Rows are points. Before rounding, the points of a table are all equally far from one centre. They may lie mostly on one side of it. Where is the centre, to within rounding?
In the rows, 128 means zero.

Points (8 x 2)
[[125 105]
 [ 78 124]
 [ 95 100]
 [ 79 117]
 [ 81 114]
 [122 102]
 [122 102]
 [ 85 107]]
Centre: [106 126]

Points (16 x 9)
[[ 87 119  98 195 101 156 117 145 133]
 [130 133 113 172 103 191 145 128 118]
 [144 145 106 175 156 127 161 140 182]
 [ 82 132 107 198 117 103 130 149 145]
 [107 112 102  98 131 162 124 109 112]
 [138 167  87 212 116 126 100 145 114]
 [155 101 102 177  88 102 140 143 139]
 [134  89 141 178 105 136 123 147 129]
 [107 109  65 150 118 151  75 123 131]
 [114 108 143 161 115 113 167 130 126]
 [ 83 163 105 169 169  95 106 140 129]
 [132 103 124 182  91 145 151 159 121]
 [104 103 117 173  95  88 137 145 124]
 [ 74 148 143 156 102 115 135 131 156]
 [104  99 110 176 157 164 120 130 122]
 [102 176 100 196 126 123 142 113 152]]
Centre: [128 146 103 143 125 129 121 145 131]

Points (26 x 20)
[[115 115 145 117  98 131 167 154 129 170 148 148 101 159  61 125 134 139
  118 100]
 [181 108 109  80 136 109 107 125  88 158 142  76 118 133  48 120 124 144
  133 125]
 [101  98 127 104 114 165 167 137  87 159 166 137 149 153  92 140 104 169
  143 113]
 [122 127 170 104  98 151 132 138 154 140 137 133 117 150  71 153 112 117
  146 105]
 [134 108 128 104  81 132 133 113 126 143 164 129  93 177  49 156 104 170
  100  90]
 [137  98 170  63 120 121 159  94 121 118 149 127  92 167  86 138 130 140
  143 116]
 [137 118 103 108 135 156 162 146 141 147 190 140 128 183 113 167 125 103
  108 107]
 [163 102 137 117 119 120 110 114 159 108 185 152 101 159  83 137 124 140
   94 115]
 [143 126 126  64 143 170 174 134 137 146 145 119 106 144  61 174 112 122
  135  82]
 [125 112 141  95 143 152 136 133 105 145 157  99 133 140  75 189 137 101
  102  88]
 [139 112 146  70 134 107 150 148 133 135 140 131  57 143  73 134 121 153
  131  84]
 [120 122 161  86 122 159 123 109 101 137 124 126  98 155  59 147  83 123
   95 105]
 [146 130 141  91 117 151 177 104 127 187 165  95 111 128  49 127  98 149
  144  96]
 [172 147 150  99 120 147 159 159 134 141 120 138 137 120  69 150 126 127
  131 135]
 [158  92 117 110  95 158 139 112 171 157 134 100  96 187  69 143 144 146
  151  99]
 [170 116 134  70 110 148 171 155 153 139 142 133 127 156  60 137 117 105
  123  79]
 [160 109 155  57 115 165 143 141 173 143 140 119 116 146  42 128 121 143
  114  85]
 [109 128 167  85 108 174 138 132 140 146 151  82 127 159  77 118 137 113
   90 127]
 [122  99 142  80  64 116 133 105 140 150 153 120 135 146 118 122 100 128
  120  59]
 [148 103 113  82 123 144 135 169 121 158 143 122 123 128  73 159 116 110
  165  86]
 [161 134 155  82 124 148 158 150 105 158 134 121 120 126  69 148 143 131
  154 104]
 [147  81 114 118 173 141 124 141 106 131 125  85  95 129  66 153  99 171
  139  84]
 [136 128 146 117  87 174 153 145 105 158 149 118 115 147  98 112 123 117
  131  86]
 [145  73 139  78 119 159 173 163 104 149 141  86  99 170  87 144 102 112
  115  89]
 [131 114 143 111 135 169 127 119 123 161 162 136 136 131  55 160  76 154
  151 100]
 [147 108 124 114 105 150 152 154 127 127 176  86 107 100  61 152 109 140
   83 113]]
Centre: [145 109 118  93 134 130 139 124 139 154 137 105 130 150 106 133 108 153
 107 113]
